Each wall is flat, endless, passes through zero and stands at right angles to its row. A trip goes straight from one point to another. List the walls that it crosses, first one first.

Walls:
(1): [-4.7  1.3  4.7]
(2): [-1.3 -4.8 -3.8]
(3): [-0.9  3.0 -4.1]
(4): [-1.0  2.1  1.4]
(5): [ 0.5  1.2 -4.2]
(6): [ 1.7  1.0 -4.1]
(7): [ 3.6  6.1 -4.9]
(8): [5.8 5.2 6.4]
Trips:
[ 3.7 -4.6 -0.5] to [ 0.2 -5.0 -0.5] -> 6
[ 1.8 -0.7  1.6] to [ 4.0  0.9 -1.2] -> 7, 6, 5, 3
[ 0.1  5.7 -2.0] to [-2.8  4.9 -3.0] -> 1, 8
[-2.6 -7.9 -1.8] to [-7.4 -5.0  2.6] -> 1, 4

Walls:
(1): [-1.6 -0.5  0.2 -0.3 -6.5  0.4  2.8 -0.2]
(2): [-3.9  1.1  3.6 10.8 -0.6  1.2  2.9 -6.9]
(3): [-4.1 -4.5 -7.3 -0.1 -3.2  4.5 -1.0  2.0]
(4): [-0.2 -1.9 -3.9  1.4  0.3 -3.3 -5.1 -1.4]
(5): [ 1.3 -0.9 -7.5  2.9  1.3 -1.5  6.6  2.1]
(6): [-2.0  1.7  1.6  2.6  5.1  0.1  6.1  0.1]
Trips:
[ 9.4  2.0  2.6 -4.7 -1.2  0.2  5.6 -2.0] to [-3.0 -2.2 -1.7  5.2  0.3 -2.6 -4.9 -0.2] -> 6, 1, 4, 2, 3, 5
[ 0.7  1.4  2.2 -3.6  1.8  1.6  4.6 -3.3] to [ 1.5  1.6 -0.8 -2.5 -0.1  4.3 -3.3  3.2] -> 2, 1, 6, 3
[ -0.3  -3.2 -12.5  -7.6   5.8  -2.4  -6.0   1.1] to [-2.0 -2.0 -2.7 -4.2 -1.1 -0.1  0.1  4.3] -> 1
[ 1.1 -6.5 -2.5  1.3  4.0 -5.3  7.2 -5.0] to [-0.7  2.2 -6.2 10.6 -1.6 -5.9  1.3  1.5] -> 3, 1
[ 5.3  2.0  3.1 -5.1 -0.1 -3.4  1.8 -6.5] to [-4.0  3.0  2.8  1.8 -0.5  1.2  2.3  2.6] -> 1, 6, 2
[-0.2 -2.2  2.1 -2.6 12.4  0.0 -0.4  1.6] to [ 0.1 -1.1  3.4 -5.5 -5.0  2.4 -0.5 -8.9] -> 6, 1, 2
[-4.6  1.3 -4.2  0.3 -3.2  0.6 -2.6  6.4] to [-0.7 -1.5  6.7 -2.3 -1.5 -2.7  1.9  0.0] -> 5, 4, 3, 6, 2
[-1.1  4.8 -3.5  4.8  2.4 -7.6 -1.2 -0.9] to [-4.2  0.8 -3.8  3.8  1.4 -3.2  3.9  2.9] -> 3, 1

Walls:
(1): [ 2.6 -4.0  3.4 -1.2 -2.8  0.5  0.0 -0.9 -5.3  3.3 -0.6  0.7  2.0  6.6]
(2): [-1.8 -0.6  4.2 -2.1  0.0  6.8  0.6  0.8 -6.1  0.8 -3.4 -1.8 -3.9  2.9]
(3): [-0.8  2.3  0.5 -3.1 -0.7  2.0 -5.8  1.2 -7.2  2.0 -3.9  0.8 -3.4  0.7]
(4): [-0.4 -6.8 -6.1 -6.7 -1.5 -0.1 -0.2 -1.5 -2.1 -0.4  2.5 -7.1 -5.7  0.9]
(5): [-3.7 -0.6  1.8  1.1 -3.0 -1.6  0.1  8.1  2.1  0.2 -2.8 -2.2  2.5  1.7]
(6): [-4.4  5.0 -1.7 -2.5  0.0 -0.3  4.6 -0.3 -6.0 -4.5  1.0 -5.6 -2.7 -5.3]
(7): [-2.1 -2.6  0.8  1.2 -0.5  7.6 -6.4  1.9 -1.6  4.3  5.5 -1.9  7.7 -6.0]
(8): [ 2.6 -0.8  3.6  1.8 -4.6  2.1 -2.2 -0.3 -2.6  0.6  5.2  2.8 -1.3  4.0]
(9): [  2.9  -2.8  -2.6 -10.3  -3.4  -1.7   5.7   3.5   2.1  -0.3  -4.4   4.5
  -3.7  -0.1]
(10): [-6.3  0.8 -2.1 -1.1 -0.3 -7.2  3.2  0.0 -4.2 -0.3  5.7  2.4 -2.3  0.5]
(11): [ 6.1 -6.2  2.7 -1.0 -2.3 -3.6  0.2  0.4 -8.3  4.9 -5.6 -4.2 -1.4  8.5]
(12): [ 2.5  1.3  3.5  1.6  4.7  0.7  1.7 -2.8  4.1 -8.8  3.0 -5.1  0.4  2.6]
Trips:
[ 2.4 -2.4  1.1  6.9 -1.9  0.0 -3.5  0.3 -0.5 -0.9  0.0  3.2 -3.8 -4.9] to [ 7.7  3.7 -6.2  0.0  1.0 -0.6  0.1 -1.5  5.2  1.2  2.6  1.6  1.2 -0.4] -> 3, 12, 7, 9, 8
[-0.1 -3.7  2.7 -0.9  1.9 -4.6 -2.5 -8.6  4.9  4.2 -4.8 -0.9  1.8 -2.0] to [-3.7  0.1 -3.5 -3.3  0.4  7.6  2.9  0.0  1.0  3.1 -0.8 -4.2 -4.6 -8.2] -> 4, 1, 7, 9, 11, 6, 2, 3

Walls:
(1): [-0.5 -0.3  2.8 -4.7 -1.8  5.0  7.8 -3.6 -2.7  4.1  2.8  3.9 -1.8 -6.9
 -2.3  0.2  0.5 -6.1 -0.3 -2.7 -6.1 -3.5  1.9 -6.5 -3.3 -7.2 -3.9 -0.5
  0.4 -1.1  3.6 -6.7]
(2): [-4.5  1.8  5.1 -0.8 -6.4 -4.1 -1.9  2.7 -3.0 -1.2  4.1  2.2  2.3  2.8
 -5.4  6.9  1.8  3.7  3.7 -0.6 -7.3  0.0 -2.1  3.0  4.6  7.8  2.4  0.5
  1.7 -0.2 -5.8  4.2]
(3): [-0.9  2.5  4.5  2.4 -4.1  1.3  2.1  1.3  0.2 -6.8 -4.3  9.4 -5.3  0.4
 -3.8 -2.8 -2.1  2.8  3.7  3.5  4.8  6.3 -3.8  3.9  1.5  1.9  1.2  2.5
  4.3 -1.3 -4.5  1.5]
(4): [ 2.0 -4.7  1.0 -9.6  7.1 -1.2 -4.6 -2.5  5.9 -4.0  5.4 -2.4 -2.6 -0.8
 -6.8  2.6  7.7  3.1  1.1  1.8 -4.3 -2.7 -5.0 -0.2  0.7  3.3 -0.1  4.6
 -4.2  1.0  3.3 -1.3]
(5): [ 0.3 -3.6 -6.1  3.4 -2.6 -6.3  3.4 -3.2 -2.3  4.3  5.3  7.0  3.1  0.7
  0.8  5.0  6.9  4.9 -5.0 -5.1  4.8 -1.3 -0.2  0.5 -0.2 -1.4  1.1 -7.2
  6.6  0.9 -0.6  6.0]
(6): [ 4.4  2.1  4.0 -3.6 -3.3  2.5  4.8 -0.2 -4.7  2.8  2.2 -4.9  1.7  5.4
  5.9 -4.6 11.5 -2.8 -4.2  3.7  0.7  0.3 -3.4  0.1  1.5 -0.7  4.3 -1.2
 -7.8  4.1 -0.2  2.0]
(7): [ 6.3  5.6 -0.8 -5.1  2.3 -3.1  0.0  5.1 -0.5  1.2 -0.2  0.9  0.4 -3.0
  0.4 -3.1  3.3 -1.5  0.9  0.9  0.6  2.2  2.4  0.0 -2.7  2.0 -2.5  8.7
  6.1  1.2 -4.7  8.7]
(8): [-3.8 -6.1 -2.7  3.2  6.4  2.8  2.8 -8.6  2.0  0.2  0.5  3.9 -3.1 -0.7
 -2.4 -6.6 -3.9  3.3  1.6  2.2 -4.2 -8.2  2.5  2.4 -0.6  0.1  4.5 -3.2
 -2.6  0.3 -6.3  2.8]
(9): [-1.6 -0.6  2.7  1.8 -1.9  9.3  3.5  1.2  3.3 -3.3 -6.3  2.4  3.0  0.2
  4.4  1.6 -1.8  2.6 -3.2 -1.3  6.9 -6.2  2.9  3.0  0.8 -4.7  2.1  0.7
 -1.2  6.1 -0.2 -3.3]
Trips:
[ 7.5 -3.7  0.6 -2.7  5.5 -3.2  3.4  1.6  4.7  1.6 -1.1  3.7 -1.2 -6.9
 -3.8 -1.8 -2.5  3.8  3.5 -1.8  0.6  4.2  2.9  0.9 -1.9  6.0 -1.7 -4.4
  1.3 -3.8 -6.2  6.2] to [-2.4 -2.5 -2.0 -0.1 -1.1 -2.6  3.7 -4.4  3.0  1.6  5.0 -2.4 -1.5 -5.2
  0.3 -2.1  1.6  0.0 -0.3 -6.9  5.1 -6.1 -1.3  3.2  0.4  4.4  1.2 -2.6
  4.6 -4.4 -3.4 -1.8] -> 1, 3, 7
[ 4.7  1.2 -0.3 -2.3 -1.9  5.1  4.5  2.3 -4.9 -1.1  6.4 -2.2  0.0  1.4
 -3.9 -5.5 -1.9 -5.5  0.5  2.6 -4.7 -1.3  2.8 -3.7  8.6  1.9  0.7 -4.9
  0.7 -0.1  1.9  2.9] to [ 0.1  6.9  3.2 -0.1 -8.3 -5.8 -1.8 -0.9 -5.3  4.8 -5.6 -1.8 -5.0  8.2
  3.2  3.0 -2.5  3.0  6.7  0.7  0.5  0.0 -0.9  4.6 -2.4 -4.0 -0.9  0.1
  1.9  1.5  2.0  3.8] -> 8, 3, 1, 5
[ 4.8  1.0 -6.4  5.1  0.3 -1.9 -2.0  1.0 -1.6 -5.7  2.5 -0.3 -6.8 -0.1
 -6.1  2.3  6.3 -6.8 -1.4 -9.8 -1.4 -4.0  6.8  1.8 -0.6 -2.6 -0.7  5.4
 -3.4 -4.1  2.3 -4.4] to [-4.8  3.5  1.2  3.9 -2.8  3.0  3.8  0.5  1.2 -6.2 -7.4  0.1  5.4 -5.9
  1.9  2.5  2.0  2.1  0.5  1.4 -4.3 -0.2  5.5 -4.1  5.4  1.1 -3.6  3.1
 -1.0  0.0  3.3  3.5] -> 5, 9, 4, 2, 3
